Each wall is flat, endless, passes through zero and stands at right angles to its row. A trip goes straight from one point to another. List the walls that it crosses, first one first.

Walls:
(1): [-33 -28]
(2): [36 63]
(3): [ 19 -48]
(4): [-57  95]
Trips:
[ 10 -16] to [15 -6] => 1, 2
[ 36 -32] to [22 37] => 2, 3, 4
[-10 -21] to [22 -6] => 1, 2
[ 65 -31] to [ 31 -48] => 2, 1
[-26 -25] to [-24   1] => 4, 3
[ 25 -23] to [ 9 38] => 2, 3, 4
[61 18] to [ 23 -39] => 2, 1
[40  7] to [121 -11] => none
[-4 13] to [ 96 -25] => 4, 3

Walls:
(1): [-42  27  15  39  28  53  -7  88  18]
(2): [ -6 -91  -5 -34   1 -14 -14   5 -37]
(3): [ 42 -20  55  33  17  -5  71 -16  85]
(4): [ 52  11  73  -9   9  63   5 -88  -7]
(5): [-79   5  -4 -69  53 -78 -43  28 -45]
(6): [ 26 -55  54 -41  14  50  35  42  71]
Trips:
[ -18  -13 -105   60   46  -37    6  -77  -27] to [ -31   43 -102   35  -59   34   68   27  -15] => 2, 5, 1
[ 44  33  44  21  27 -29 -47 -35  53] to [-40  30  31 -34  20 -13  -3 -45  22] => 5, 6
[-18 -13 -35  10  38 -48 -29  23   6] to [  4 -54 -11 -28 -54  26 -28  17 -17] => 1, 6, 5
[-19 -45  39 -18   9 -64  -2 -83  43] to [ 28 -62 -12 -13  -3  44 -31  11  93] => 5, 1
[ 23   5 -46  68 -26   4   6 -49  30] to [ 90 -17  45 -13  72   8  24  85  18] => 6, 1, 2
[ 69   4 -15  15  60 -15 -23 -13  60] to [ 40  12 -27  37  25   8  47 -76   0] => 6

Walls:
(1): [ 59  78  13 -46 -20   8 -36 -34 -14  -6 -34  48   0   4  16  22 -62   9
  43  12]
(2): [-20 -34 -22  52  -5  -6 -48  43  77  13  43  15 -55  26  89  -9 -34 -22
 -14 -47]
(3): [  5  13   5 -67  42 -24   4 -14  -1 -57  12  31 -24 -43  36  21  12  25
 -21  34]
(4): [ 29 -10 -16 -11  -3 -31  -9  22 -14  -4  41 -34   0   6  46  22 -17  20
 -40  68]
(5): [  1  32  -3 -47 -20  64  14  15  16  -4  30  -3   0 -25 -55  -1  -5 121
  -2 -85]
(6): [ 57   1 -37 -24   7 -29  16  14 -31 -57  -1  -2  -4  11 -10  30   7  23
 -34  51]
(7): [-41 -24  12 -27  -9  12 -14   0 -27   8 -15  -4 -12 -44 -24 -13  44 -32
 -33 -38]
Trips:
[-38  -5 -26 -53  19  48 -50  16  42  66 -61   7 -41  -3 -28 -79  23  50
 -64  37] to [-85  53  15   0 -23  31  -4  33 -67  46  25 -68   5  84 -33 -15  -9  -6
   9  61] => 3, 2, 4, 5, 7
[  9  -2 -11  18  18 -72  44 -12   0   4 -22  42 -13  34  -4 -79 -76  47
 -46  -3] to [-25 -34 -22   7 -40  31  17 -42 -23 -63  33 -12   2 -22  78  -6   9  15
 -54  40] => 1, 7
[-86  29  53 -49 -15 -18  32  31  67   2  -1 -74  59  -7 -37 -17  34 -72
 -95   5] to [-16 -31 -34   1  -4  70  -5   2 -28 -24 -23 -48 -30  53 -64   3 -42   7
  27 -33] => 5
[-59  76 -43 -48  -5  -1  16 -16  56  25  55  20  20  -1  13 -13 -37 -68
  44  19] to [ 62 -17  15  22 -55  14  42  22  62  22  26 -54  -5  29 -31 -21 -32 -79
  -4  23] => 3, 4, 1
[ -2 -25 -49  17  21  26  40  -2  -1 -21  16  -1 -28 -24 -31  -4 -36  59
  12  14] to [  55  -34  -15   62   22   83   30  101   70   22  -70  -15   32   59
   34    6    4   13 -103  -10] => 2, 3

Walls:
(1): [ 32   8 -23  10  47  -6 -33  -1  25  54   3 -11  19  15  21   4 -42   6
  13   7  -5   4 -65  57 -17 -55  20   2  68 -55  -5  10 121 -64 -12  59
  81 -53  -8 -92  34 -68  37 -57  12  10   1  -2]
(2): [   5   15   53   -6   22  -62  -14   -3   25    5   37   18  -74   -6
  -20  -31  -47   53    2    6  -25   89  -13   17   18 -100  -28   26
   33    0  -12   -9  -75   35  -86  -74  -25  -27  -78  -16   10    7
  -80   65   17  -17  -15   -2]
(3): [-20  22 -39 -74 -56  71 -16  32   3 -15 -58  69  -9  28 -15 -34  35  -6
 -15   9 -24 -60 -53  -1 -27 -55 -16  10  45 -66   5  82  -4  42  13  32
  27 -37  50 -15   5 -38  45  72  37 -16  59  33]
(4): [ 25 -37 117 -17   8   0 -25 -35 -10 -17  45  -4 105  73 -24   0  16  18
  -4 -52  58  -3 -29   4   6  13   3 -15  64  -7  -2 -37 -45 -74 -37 -15
 -57  -9 -55 -35 -22 -59  27  28  -5  18  -1 -19]
(5): [-13 -69 -40   5   9 -25  55  -3 -12 -59  22   2 -33  -5  53  66 -22 -45
  12  53  36  45  -3  24  60 -29  60 -58 -15 -29  97  41  71 -41 -35  11
 -24  11 -32 -15 -40  -6 -12  10  58 -57   7 -18]
(6): [ -30   14    8  -73  -35    9    4   -4    2  -46  -51   42  -21  -45
   26   20  -14   15  -36   11   17    6  -19   13  -12  -21  -18  -12
  -19   47  -24   16  -15   30  -22   37   14  -82  -35  -50   62   25
   -4   13  -28 -106   34   13]
(7): [-15 -36 -20 -35  -3  32 -15 -35  31  34 -18  -6 -42 -85  37  -5 -18 -61
  13 -13  -1 -33  11  19  31  22  11   0 -32 -25  62  -9  12 -28  40  29
  29 -42 -54 -29   7 101  23   9 -15 -56 -39  58]
(8): [  20   14   -2   -4   39   78    6   62    2    4  -80  -52   47   25
  -56    4   33  -40  -93  -15   19  -10  -19    1   41   -2  -24    9
   58  -72   65  -12  -14    1  -27   45   -3   29   47   66  -32  -29
  -19   38   63 -101  -27  -25]
Trips:
[  2 -87 -27  57 -25 -53 -25 -24  25 -53  22 -82  -5 -13  -1  34 -40 -34
 -19  30 -49  67  12 -52 -37   6 -42 -20 -36 -89 -14 -60  16  30   7  -3
 -29  22  88 -67  23 -20  36   0  42   9   1  -7] to [  33   24   23  -63  -21  -12  -64   16    0  -26   55   73  -14   19
   -2  -64   47  -45   43   67   14  -35   23   -7  -57  108   19   -1
  -11  -34    7  -36  -19  -14    1  -41   17  -10  -37  -63 -107    8
  -55  -13  -43   45   41   -8] => 1, 4, 5, 7, 3
[  95   65   16   43  -39  -63   36   -9   11   42   -3  -45   50    2
  -31    4   58   34  -69   10   -3   20   30    0 -106   11   30  -15
    2   -3  -57   25   -2  -63    5  -23  -58   26   23   33   19   44
   66  -42   -2   -9  -17   85] to [ -20  -66  -21   10   17    8  -10   61   16  -32   16    8  -17  -23
   43   -5   12   42   13   28   44   -5  -13  -11   59   32   67   54
   31   32   20   -3  -26   25    7  -35   41   37  -70  -15 -102   -3
    6    3 -100    5   48  -20] => 5, 7, 2
[-16 -23 -38 -13  39  11  29  35  62 -54 -44 -13 -38 -46  -9  14  57  -6
  91 -48  55  40 -42  27  -9 -30   7  30   7 -99 -38 -59  11  -3  50  37
  51   8  29 -28  32   5  20 -60  46  29 -24 -17] to [ 29  18  39  57 -12  39  33  -4 -11 -32  -1 -38 -13 -17  28  -6 -23 -19
 -36  45  -7   6 -20  30  65  -5  14 -23 -24  17  27 -14  37   1 -35  -8
  24 -89 -59  20 -56  33  42 -13  31  11  76   5] => 6, 3, 2
[  5   4 -10  70  79 -22   4  31  17 -64 102   9 -27  10 -55  13  13  49
 -21   8 -17 -23  20 -57 -35 -50 -23 -15  52 -30  19  38 -73  22  10  14
  -8  13 -69  49 -25  21 -24 -30  50 -23  86  -8] to [-39 -19  23  -8  -7  30 -43  -3   7  30 -21 -34 -34 -12 -62 -31  17  49
  -8   9 -12  12  -5  -5  55  32   1 -52 -77   2  -8  52  -2  76   7 -28
 -14  36  40  46 -13  55  34  -8 -35  -1   0 -35] => 4, 5, 2, 7

Walls:
(1): [-121   30  -45   -4   12   52   99    0  -90   23    6   -9   20  -21
   31   -5   44   12    7    4  -34    1   17  -13  -44   -2   -5  -36
    8  -35   17  -24    2   48   75   10   26    3   45  -25   64  -17
   -2    4   -9    8  -74  -36]
(2): [ 61 -24  62  20  -2 -60 -24  -3 -11 -53  45  15  94 -82 -13  95  19 -36
  -7  -8  32 -11 -14  57 -33  -3   5  -5  21 -11   6 -41  16 -11  36 -25
  11 -57  32 -16   1  37 -37   0  76   2  29  30]
(3): [  0 -14 -28  13  -7  49  -4  61  52 -28   9 -40  -8  34 -53 -23  61  53
 -65   6 -20 -26  -6   6  -4   8   7  27  76   0   2  28 -26  -5  12  78
  66  -7 -45  54 -18 -27  -5   8  12 -37  45 -28]
(4): [ -3   8  34  -3 -30  18  12 -12 -75   8  64  -8 -52  16 -16  -5   2  37
 -22  20   1 -29 -14 -54 -38 -24  -9  14  24  29  10  -9  49 -42 -33  66
  51   3 -48  13  40 -26 -36  16  41 -30 -18 -22]
(5): [-35 -10  54  30 -19 -42  22  56 -27  41  61  17 -36  -4 -52 -43 -15 -21
 -44  21  33 -53 -27  45  16   1  13  12 -73  20   7  18 -16 -11 -51   2
 -34 -26 -48 -33  22   2  -1 -67   3  15  26 -19]
(6): [ 39 -24 -19  12   7  26  -6  -9   9  -7 -81   8  23 -59 -27  87   0 -10
 -66 -64   1 -51 -24  -1  11  40  -4 -11   2   9 -62 -25  84  77  -4  65
  15 -27 -24   1 -30  24  -7 -44 -98   1  52   5]
(7): [ 41  -4   9 -36  42 -60   4  35  39  20  -6  -2  -7  34  12 -25  29  58
 -66  20  39  -4  39   7   9 -75  47  33  56   2 -77 -48 -53  33  48 -64
  13   2  -6 -25   2  -2 -12  -5 -11 -11 -18   8]
(8): [  4  11  -7 -17  25 -48 -29 -16 -19 -46 -22 -27 -57 -50  24 -13 -61  21
 -60 -12   9 -23   1 -10   2 -28  30 -43 -19  25 -39  87   9  -6 -27 -19
   3  -3 -39 -26   7 -30 -42  20   8  -5  31 -39]
(9): [ -3 -13  29 -25 -16  58 -12 -13 -17 -35  50  58  41  29 -47 -12  12 -56
 -64  30 -22  45  58  31  15   4  -2 -35   9  22  47  10  -9   1   2 -38
 -20 -33  74  74  16  21  14 -66  21 -59  -3 -38]
Trips:
[ 50   6  -9  -2 -10 -45  -1  -9  24 -26 -12  18 -18 -18 -30  33 -20  32
  33  16 -17   8  -7   8  -6 -42  21  54 -31  11  20 -22 -32 -58 -40 -17
 -34  36 -28 -31  24  -2  23  46 -25 -18 -62 -63] to [ 45  -3 -23  37  22 -11  47 -17  28 -30 -29  16  -3  84  64  36  37  67
  22  16 -15 -16 -33  27  17 -36  17  42   1  12 -22   7  39 -26  22 -16
  13 -51  16  -9 -12   9 -41  41  22  41 -25  63] => 5, 2, 8, 4, 3
[ 14  16  28  -1  -2 -22   1  31 -39  34 -17 -50 -41  16 -12   0 -30 -26
 -25 -20   0  -7  27 -34 -32   8 -36  26 -19  11  28 -40  40 -48  18 -28
  -5 -94 -24 -14  59  18  -5  17  27 -21   7  28] to [ 25  -9   9  26  -1 -68 -55   5  27 -41  41  43   5   8 -54 -32 -64 -19
   3 -35 -17  -2  46  46 -70  16  -6 -28 -39 -13  46  -9 -55  45 -13 -21
 -30 -83  34 -22   7 -15  22  45  -8  10   1 -16] => 9, 4
